Rows are points. Examples show where two turns around zero, p and q, send a point. Where does a point land after both, in the order given? Backwards means that the second turn is done in reverse. Each puzzle has new turns, and all numbers are rounded.
In the rows, 128 means zero.

Turn p:
[150 173] -> [157  87]
[127 102] -> [106 142]
[107 109] -> [122 156]
Turn q:
[129 145] -> [144 133]
[ 89 144] -> [130 170]
[172  93] -> [110  75]
[122 130] -> [128 134]
Where do these land?
q, then p: [162 116] -> [ 96 145]
p, then q backwards: [ 96 125] -> [105 150]
p, then q: [ 90 165] -> [160  86]
p, then q backwards: [159 105] -> [131  89]
p, then q: [133 128] -> [123 129]

Turn p:
[126 139 142 167] -> [138 112  90 134]
[102 139  89  86] -> [ 79 159 154 125]
[123 111 186 134] -> [147  70 134 128]
[149 106  83 125] -> [140 174 135 102]
[140 145 139 127] -> [135 125 128 150]
Turn q:
[ 61 158  89  85] -> [154  53  88  99]
[142 121 112 125] -> [144 137 138 119]
[163 103 169 129] -> [ 93 156 166 134]
[139  95 133 147] -> [133 142 156 152]
[143 155 131 114] -> [116 138 113 102]
[126 160 121 144] -> [131 139  93 128]
[122 103 142 154] -> [125 132 143 164]
Where do these land?
p, then q: [135 112 124 161] -> [148 136 136  98]
p, then q: [118 154 148 144] -> [158 130 134 151]
q, then p: [ 94 124 122  83] -> [139 118 165  87]
p, then q: [115 113 158  99] -> [103 117 159 148]
p, then q: [179 138  88 153] -> [138 172  85  95]

Turn p:
[110  83 180 114 157 150] -> [140  75 114  78 140 100]
[150 133  99 120  92 129] -> [126 159 144 131 133 166]
[114  85 140 128 166 113] -> [137 114  82 104 139 100]
[132 167 107 117  88 126] -> [109 157 163 143 108 153]
[105  92 128 141 161  97] -> [137 126  72 118 122 102]
[ 99 126 151 156 112 161] -> [139  80 134 130 101 145]
[137 141 130 110 144  85] -> [124 164 126 127 128  91]
[131 149 104 117 141 143] -> [ 98 130 135 146 144 132]
[174 176 113 148  90 148] -> [141 146 183 174 136 163]
Turn q:
[121 143 118 141 181 160] -> [176 136 154 101 145 146]
[111  94 180 118 128 117] -> [ 79 103 160 116 138 117]
[116 154 111 176 156 146] -> [178 120 122 123 166 148]
[108 116 111  97 107 122] -> [110 118 118 128  88 142]
[173 103 167 143  80 138] -> [ 94 136 147 190 143  94]
[136 114 100 106 130  97] -> [129 125 106 113  93 105]
[130 173 108 114 114 117] -> [130 159  88 125 123 146]
Where do these land?
q, then p backwards: [176 131 154 152 101 173] -> [178 181 106 144 141 120]
q, then p: [ 87 147 106 120 138 130] -> [109 118 142 112 156 159]
p, then q: [158 123 102 132 152  86] -> [164 149  90 107 148 128]
q, then p: [103 102 182 154 132 102] -> [118 107  77  92 125  94]
q, then p: [148 117 128  89 132 112] -> [119 152 144 119  92 128]
p, then q: [101 116 128 133 155 109] -> [136 112  96 127 103 123]
q, then p backwards: [125 175  98 124 101 132] -> [127 104  84 155 114 107]
q, then p: [ 92 155 111 110 149 149] -> [109 110 165 115 156 150]
q, then p: [163  87 143 139  93 160] -> [183 112 115 149  91 113]

Turn p:
[115 160  95 127 107 131  92 100] -> [ 91 148 103 129 150 107 125  89]
[113 120 168 102 113 155 167 130] -> [168 115 152 115 162 164 119 131]
[ 98 148 125 143 113 122 173 118] -> [117  92 151 132 170 119 138 132]
[103 117 115 138 139 157  93 128] -> [ 99 142 103 128 129 142  93 136]
[117 119 143 119 202 154  93 139] -> [145 127  62 128 106 144  94 165]
[142 119  97 142 141 114 222 144] -> [123  95 168 124 144 130 196 185]
[159 115 161 132 129 133 120 109] -> [153 131 128 155 106 151 129 110]
[184 152 137 144 116  88 143 165] -> [160 143 164 149 102  78 160 137]
[110 120  98  92 113 144 101 111] -> [104 151 106  92 140 145 124 102]
[131 125 119 139 106  63 105 118] -> [107 112 144 121  90  89 135  88]
[138 112 149 130 128 147  98 145] -> [141 153 127 135 108 141  98 131]
Turn q:
[146 121 148 147 114 101 137 118] -> [136 155 144 132 127 101 108 130]
[ 99 108  82 129  79 170 114  81] -> [115  75 112 128 157 147  75  76]
[111 104 126 132 113 140 121 160] -> [141 100  97 125 127 108 129 136]
[ 98 166 123 145 145 134 126 149] -> [124 126 108 170 113 151 147 140]
[118 131  88 130 190 102  95  87] -> [ 90 133 159 153 169 138 179  90]
[143 114 107 143 102 102 144 127] -> [123 148 117 126 158 108 100 135]
[104 158 129  84 114 133 106 125] -> [ 90  92 140 127 104 149 124 143]
[187 160 125 121 111 108 141 153] -> [137 160 146 115 144 142 110 189]
[133 109 177 115 143 156 186 156] -> [163 158  96  83  75 127 140 129]
[140 108 175 134 169 134 110 125] -> [160 133 159 121 104 109 168 112]
Where do these land?
q, then p: [123  96 135 119  95 112 115 157] -> [122 123 137  91  88 108 131 128]
q, then p: [129 107  85 154 111 154 114 114] -> [111 124  85 143  95 154 139 138]
p, then q: [155 141 150 168  95 156  99 160] -> [150 133 165 191 113 129 122 152]
q, then p: [151 136 140 120 144 156 116 167] -> [153 155 155 122 125 142 149 155]
p, then q: [140 136 143 126  94 140 158 151] -> [152 153 153 124  98 130 145 141]
p, then q: [141  87  87 145 159  93 144  91] -> [120 121  60 110 116 114  89 103]
p, then q: [149 137 117  99 135 112  94 109] -> [ 95 139 132 125 150 151  96 120]
q, then p: [ 77 144 160 118 163 132 169  78] -> [100 118 143 145 194 139 127  69]
p, then q: [ 87 168 134 102 155  97 142 124] -> [101 140 131  90 170  99 159 122]

Turn p:
[112 139 168 140 130  62 121 162 156 159 144] -> [129 167 155  92 141  84 168 166 123 145 153]
[128 156 143 130 124 151 158 128 136 163 108] -> [130 153 131 146 121 145 133 158 134 144  88]
[141  83 156 158 137 104 119  89 129 117 133] -> [135 147 166 143 146 124 130  96 153 100 166]
[123 130 140 121 114 137 122 143  77 143 116] -> [124  97 154 149 133 127 122 150  98 127 114]
[ 90  95 124 119 142 160 134 146 159  95 134] -> [ 79 122  97 140 117 110 116 104 154 154 143]
[112 173  79 173 130 106 100 149  78 128  98] -> [157 102  94 122 197 120 106 167  86 108 120]
[127 110 132 111 139 121  86 123 149 153  97] -> [157 125 130 143 117  75 138 119 144 124 116]
[158 135 123 105 134  90 189 124 115  96 119] -> [108 128 118 112 104 172 155 155 135  73 144]
[140 115 119 106 150 170 131 155 120 103 150] -> [ 92  86 123 110 115 140 114 107 145 141 113]
[101 101 134 117 101 168 122  90 164 111 163] -> [117 153 123 150  94 135 103  71 128 166 150]
[175 107 152 130 111 112 122 109 158 103  99] -> [166 127 141 138 104 137 136 130 179 112 164]
[167 155  67 127 107 140 144 133 112 172 111] -> [171 105  99 131 138 169 162 136 104 128  78]
[ 89 166 128 129 144 145 117 113 111 121 192] -> [ 99 153 133  90 136 131  80 105  82 144 117]
Turn q:
[103 144 144 104 166 105 164 103 125 144 117] -> [115 111 113 151 128  90 163  97 131 126  93]
[113  83 113 203 117 138 101  98 143 122 144] -> [146 100 138 136 179 149  81 177 167 127 130]
[184 119 104 110 118 151 109  64  97 114  99] -> [177 139  63 149 149 155 114 118  92 159 144]
[134 140 152 142 127 136 167 150 167 178 141] -> [107 111 172 104 122 112 117  81 154 152 121]
[118 150  72 121 113 151 164 139 135 164 162] -> [116  94 128  63 140 129 165 115 139 149 155]
[130  82 119 103 146 108 154 159 131 125 156] -> [127 108 117  92  99 134 122 114 138  78 106]
[109 134 148 129 124 151 133 146 162 110 151] -> [123 112 172 139 116 137 135 122 141 110 152]
[108 131 146 146 112 126 128 154  86 105  74] -> [104 161 140 149 121 159 141 163 102 142  87]
[143 158 143 112 111  31 105 136 163 109 124] -> [135 183 112 144  63  74 124 147 177 128 134]
[103 122 123 107 144 134 101 132 115 125  94] -> [110 159 114 144 152 136 145 130 113 104 122]
[153 114 150 115 108 155 106 127  96 129 151] -> [122 117 119 129 117 143  90 129  83 128 153]
[139 158 122 145 149 150 104 128 116 112 123] -> [154 143 147 134 150 118 137 143  98 133 140]
Where do these land?
q, then p: [106 121 110 163  90 153 106 154 124 134 144] -> [ 87 113 143 111 113  96 119 127 130 168 111]
q, then p backwards: [169 148 118 125 140 138 112 117 167  98 158] -> [153 119 138 136  96  97  84 101 145 115 119]
q, then p backwards: [141 116 131 124  97 142 129  78 141 110 156] -> [140 113 113 135  86 146 113 134 131  86 105]
p, then q backwards: [ 90 114 158  85 101  93 111 127 114 130  83] -> [115 170 169 116 138 100  98 122 111  89 167]
q, then p: [105 146 125 170 142 124 124 111  97  99 101] -> [114 111 133 129 167 128 149 173 155 128 107]
p, then q: [100 126 100 111 144 147 160 163 177 149  74] -> [125 151 134  78 146 142 169 138 190 151 101]
p, then q: [153 168 151 121 153 103 169 143 113 135 164] -> [ 93 138 144 146 100 150 170  97  93 109 137]
q, then p: [135 117 117  86 131 122 169 139  94  99 161] -> [120  87 115 166 105 167 144 117 108 120 155]
p, then q: [ 94 151 111 117 123 148 109 120  95 134 103] -> [131 161 114 119 147 134 112 172 111 127 106]
p, then q: [169 120 152 128 135  90 150 149  89 157  80] -> [143 129 182 132  81 162 126 118 127 107  80]
p, then q: [117  95 107 141 117 118  97 103 151 142 150] -> [156 100  97 136 132  90 122 124 130 155 126]
p, then q: [156 114 155 165 163 157 102 132 174 148 160] -> [126 144 124 163 140  85 123  60 160 137 139]

Turn p:
[175  99  90 143 163 152 144  94 151 119 151 106] -> [185 117 118 117 125 165 124 106 152 141  75 151]
[ 96 125 141 103 129 142 151 174 118 104 142 181] -> [ 96 132 102 125 173 130 154 181 145 119 153 127]
[121 103  88 166 118  75 119 100 140 161 143 125] -> [124 144 157 162 109 132 113  82 140 132 126 190]
[125 134 123 139  91 146 151 122 127  89 107 115] -> [103 121 116 126 114 166 113 136 115  98 110 107]
[117 115 150  73 110 152 165 124 124 130 114 127] -> [102 139 126 115 150 162 147 141 115 162 130  85]
[103 149 133 109 146 151 147 133 113 129  90 171] -> [125 119 113 140 182 132 142 145  92 118 151 109]
[121 136 169 104 156 118 111 137  81 105 151 142] -> [135 124  87 130 132  98 125 146 156 145 176 100]
[113 145  99 161 144 107 105  95 139 150 158  86] -> [144 128 154 122 120 108  96  63 154 114 120 149]
[154 149 109 173 143  75 104 151 158 161 143  49] -> [162 133 207 138  77  84 104 102 165 107  98 136]
[178 114 141 165 149 116 166  91 157 119 128 123] -> [183 119 132 140  93 178 157 109 138 117 121 137]
[100 136 168 119 100 168 111 151 114 146 133 168] -> [ 93 122 118  82 144 113 140 159  98 133 172 133]
[110  90 144 110 130 156 118 134 131 105  88 142] -> [ 99  85 104 136 139 133 150 145 105 150 116 117]
[125 160 145  81 117 123  92 142 135 112 131 160] -> [109 160  93 118 133  81 154 141 113 124 134 108]
[156 138  93 146  96 112 108 143 104 161 114  97] -> [134 149 165 138  99 113  73 137 104 131 111 142]
Turn q:
[141  79  99 154 100 121 153 123 138 120 160 132] -> [124 102 119 109 129 121 161 136  90 130 101  80]
[124 133 114 130  94  92 176 117 167 135 103 156] -> [138 114 158 149 123  60 140 120 114 115  93 121]
[163  91 117 115 130  79 152 146 147  96  95 168] -> [165 112 147  99 135 106 124  92 134  87  69 108]
[141 128 136 110 156 164 113 140 121 175 155 116] -> [117 125 114 121 106 149 117 161 163 125 174 112]
[103 140 157  91 115 111 149 153 135  74 104 110] -> [160 124 140 174 166 135  86  90 115 121 115 134]
[133 140 150 132  99 111 130 138 157  99 127 164] -> [131 110 166 120 149 107 126  99 102 104 131 138]
[185  84  97 157  76  88 123  85 130 173 159 121] -> [125 115 100  72  63  90 148 158  66 127 109  99]
[112 118 175 140 154 160 123 136 109 130 108 116] -> [144 129 114 118 167 139 113 136 159 160 155 143]
[130 168  99 160 174 132 109 109 148 130 146  79] -> [111 162  81 154 125 146 169 158 127  97 142 161]
[ 94 140 124 132 160 132  89 154 102 151 135 115] -> [ 80 139 106 129 133 157 105 140 160 136 134 149]
[127 165 128 126 125 169 122 142  90 133 115 125] -> [127 148 161 138 126 161 118 155 142 153 142 148]
[101 138 169  91 130 132 147 119  84  99 131 162] -> [134 162 164 133 150 132  97  79 139 161 146 107]
[111 139 102 127 152 173  77 104 136 149 127 100] -> [108 121  95 145  95 162 158 139 154 146 155 165]
Where do these land?
q, then p: [104 157 166 166 104 136 106 167 107 150 152 143] -> [107 111 121 114 167  75 142 134 159 148 170 133]
q, then p: [124  93 126  93 145 104 111  82 137  85  89  90] -> [167 153 108 144 119 164 102 100  74 127  94 160]
q, then p: [ 82 139 137 132  99 123 137 110 113 164 146 160] -> [ 98 135 165 134 127 106 127  94 143 136 174 133]
p, then q: [133 106  79 126 137 100 110 107 145 130 109  76] -> [149 123 116 100 121  86 141 127 127 159 123 187]
q, then p: [179 141 101 127  69 152 139 170 151  91 105 114] -> [142  82 101 126  90 152 127 203 110 154 146 116]
p, then q: [145 133 142 144 142 128 131 138 124 150 163 144] -> [130 125 151 119 119 125 123 123 124  91 148 106]
q, then p: [130 136 104  86 123 108 128 135 174 112 117 107] -> [123 103  98 145  88 157 113 127 117 107 116 151]
p, then q: [135 139 137 127 107 136 107 102 100 141 157 167] -> [ 89 151 152 132  88 144 131 119 124 116 133 110]
q, then p: [129  99 142  89 171 104 122 110 122 128 132 101] -> [139 151 118 122 121 123 104  93 118 114  74 142]
q, then p: [164 187  79 122 112 176 117 162 154  84  85 124] -> [141  83  95 100 107 176 168 198 100 103 157 132]
p, then q: [124 133 165 172 110 181 126 152 138 171 137 182] -> [119 135 168 116 137 157  90  93 148 123 140  51]
p, then q backwards: [145 130 135 131 162  76 146  86 143  98 117 113] -> [121 121 101  70 154 141 148 101 153  99 122 119]
p, then q: [ 88 109 148 160 142 164 149 137 104 135 180 144] -> [109  89 121 131 121 144 144  92 161  99 162  82]
p, then q: [109  93 117 130 150 113 133 151 102 130 117 154] -> [ 93 114 119 100 156 118 144 145 151 115 123 119]
p, then q: [129 125 141 115 148 118 156 110 103 150 114 100] -> [136 129  96 114 122 129 131 160 121 133 168 132]

Turn p:
[152  93 131 111  88 104  96  80  96 143 109 120 138 112] -> [162 105 105 103  77 134 112 172 145 157 117 140 131 151]
[123 162 113 138 107  97 158 137 136 153 149 124 100 129] -> [110 116 150 155  90 126 146  94  96 128 119 123 132 127]
[ 98 104  97 158 137 161  85 133 139 108 100 113 116 160] -> [140 161 108 143 171 133  69 116 122 146 128 124 107 156]
[103 140 106 115 147 133 130 108 118 152 155 137 157 103] -> [135 126 125  77 126 108 143  99 114 144 131 139 133 110]
[112 129 155 136 148 147 153 105 154  88  85  94 156 160] -> [154 108 137 149 210 125 133 152 127 133 109 115 146 144]
[118 109 121  89  99 116 101 130 118  83 146 135  98 168] -> [132 113 116 159 116  98  96 136 138 107 173 160 115 165]
[157 152 131 151 110 152 145 120 151 112 132 151  98 143] -> [119 144 115 160 130 153 168 125 115 109 139 113 117 158]
[ 94 132 160 155 158 109 152 118 116 132 152 168 102  99] -> [108 115  95 138 124 107 166  85 157 123  99 129 114  92]
[136  97 152 131 100 108 139 160 168 105 133 132 131 145] -> [ 91 118 134 161 132 131 115 140 157 116 144 112 167 149]
[137 115 158 158 131 162 104 156 119 135 154 115 157 102] -> [130 144 130 102 134 144 120 127 164 138 154  75 121  98]
[115 131 126 113 162 151 157 124  90 131  96 146 144 156] -> [116 113 113 113 171 116 133 158  96 124 115 148  99 103]
[116 151  98  81 156 162 142 150 150 151 143 121  97 153] -> [103 155 177 114 145  99 131 109  93  98 132 147  97 148]
[122  97  93 141 157 141 114 160  84 138 141 109 128  86] -> [133 178 121 106 109 100  94 129 128 146 128 116 117  74]
[163 137 159 155 139  87 131 132 147 137 129 119 154 119] -> [124 116 153 142 123 168 151 133 158 151 120 125 159 105]
[150 156 134 114 109 113 130 140 106 145  87 139 121 111] -> [134 113 130 125  97 161 126 151 109  97 104 136 124 112]
[151 143 114  99  99 103 112  96 157 134 136 125 151 102] -> [155 120 142 100  94 144 144 125 129 129 135 147 172 158]
Turn q:
[116  94 150 172 108  80 143 152 102 117 127 124 108 120] -> [154 163 104 156 156  93 158 111 108 147 161 139 127 118]
[162 112  99 148 119 138 125 115 164 111 122 140 135 120] -> [134 105 101 143 126 137 120 115 140 148  93  98 132 108]
[143 132 142 151 123 164 130 136 144 154 117 188 109 145] -> [104  97 120 178 134 157  88 122 112 130 142 137 149 121]
[118 107 130 122 145 168 111 147 106 100 123 109 156 166] -> [135 119 112 111  95 159 158 153 160 113 157 143 137 108]
[135 161 122 115 113 121 145 114 101 112 119 161  60  83] -> [133 139 155 148 185 142 101  73 131 113 129 126  88 152]
[131 169  87  99 104 100  85 125 138 130 129  98 129 137] -> [118 144 117 104 123  88 101 145 170  98  93 121 106 147]
[106 124 117 119 128 152 156 183 109 141 141 155 176 121] -> [105 129 110 138 121 170 162 160 116 152 124 172 124 162]
[148 123 150 110 133 140 134 116 116 131 138 104 124 131] -> [151 118 146 101 112 128 119 116 127 132 140 139 130 127]
[136 143  96 151 133 151 167  91  97 109 155 121 127 137] -> [153 122 133 133 109 153 145  96 146 128 137  90 140 178]
[104 127 104 116 164 170 102 137 127 136 147 111 143 134] -> [115 134 129 103  96 166 126 173 139 123 140 109 116 131]
[126 130 122 105 130 146 161 128 128 143 122  96  92  91] -> [150 128 161 125 115 136 121 113 102 129 122 127  73 138]
[143  86 135 136 126 118 114 128 150 145 113 104 136 124] -> [141 124 105 115 112 107 125 134 102 139 120 124 126  89]
[156 129 100 124 140  71 141  93 114 170 128 131 129  71] -> [142 136 117  91 170 106 114 108  72 134  90  98 120 166]
[134 178 150 142 133 140 127 139 148  88 164 130 151 145] -> [136 129 164 147 128 134 129 154 183 147 119 133 168 138]
[116 149 129  96 150 105 120 162 164 133 113 136 125 151] -> [ 96 101 145 131 146 101 127 174 137 117 123 141 111 120]
[105  70 151 120 114  98 112 107 133 130 134 110 135 141] -> [110 148 114  97 109  90 149 110 113 141 149 127 137  89]
[ 95 145 192 150 113 114 102 105 135 128  83 157 141 157] -> [ 98 145 145 156 139 108 129 122 118  80 136 152 190  85]
Where do these land?
p, then q: [137 151 128 128 118 101 142 147 130  94 156 126 138 144] -> [137 151 123 132 125 139 143 121 123 171 133 117 162 137]
q, then p: [120 139 121 132 109 110 127 126 131  95 133 167 133 110] -> [130 131 132 122 168 133 142 105 118 141  93 136 129 127]
q, then p backwards: [133 136 103 125 118 100 139 123 132 117 133 143  57 154] -> [ 81 118 157 133 122 150 120 142 127 107 166 117 103 164]
p, then q: [141  92 122 109 189 106 109 118 122 129  90 117 116 116] -> [104 106 130 157 180 134 100 156 115 109  98 149 128 109]
q, then p: [134 121 106 101 121 104 125 139 225  98 140 144 148 122] -> [105 124 143 118 124 126  82 115 138 126  32 116 152 125]
p, then q backwards: [105 122 114 106 111 159 119 135 111  93 144 114 140 145] -> [142 126 133 138 145  98 117 132 105 153 132 119  86 147]
p, then q backwards: [125 146 186 121 131 117 122 114 104 130 153 108 145 110] -> [153 117 128 114 154 137 140 123 145  78 120  99 117 154]
p, then q: [136 129 162 107 114 205 135 116 130 133 138 177 141 117] -> [122  95 162 110 112 120 166 131 171 139 145 117  66 146]
q, then p: [114  99 157 159 107  98 126 151 126 148 155 131 135 141] -> [109 109 129 114  97 142 138  96 102 153 140 139 136  93]
p, then q: [158  93 136 138 105 135 124 110  97 100  79 114 137 113] -> [156 112  82 144 126 133 115 175 143 133 108 148  98 130]
p, then q: [111 146 115 170 116 136 130 114 108 116  77 114 109 156] -> [172 123  87 137 131 152 109 133 118  92 155 105 122 128]
p, then q: [124 136 112 195 120 170 145 139 148 141 139 113 134 121] -> [169 145 157 109  86 128 124 140 114  91 129 108 126 160]
q, then p backwards: [100 136 111 141 148 132 144  95 119 200 141 110 148 123] -> [144 130  81 111  66 155 153 132 142 155 116 118 118 123]
q, then p: [148 148 130 119 142 100 125 123 126 129 139 140 147 140] -> [111 119 143 118 151 127 113 140 137 136 130 154 143 122]
p, then q backwards: [121 106 133  97 126 145 146 150 114 119  98 125 129 118] -> [127 150 123 124 144 107  92 130 142 150 105 118 132 136]
q, then p: [142 147 114  98 174 130  89 147 126 207 133 106  89 117] -> [137 140 147 144 101 121  63 131 163  94 174 156  76 114]
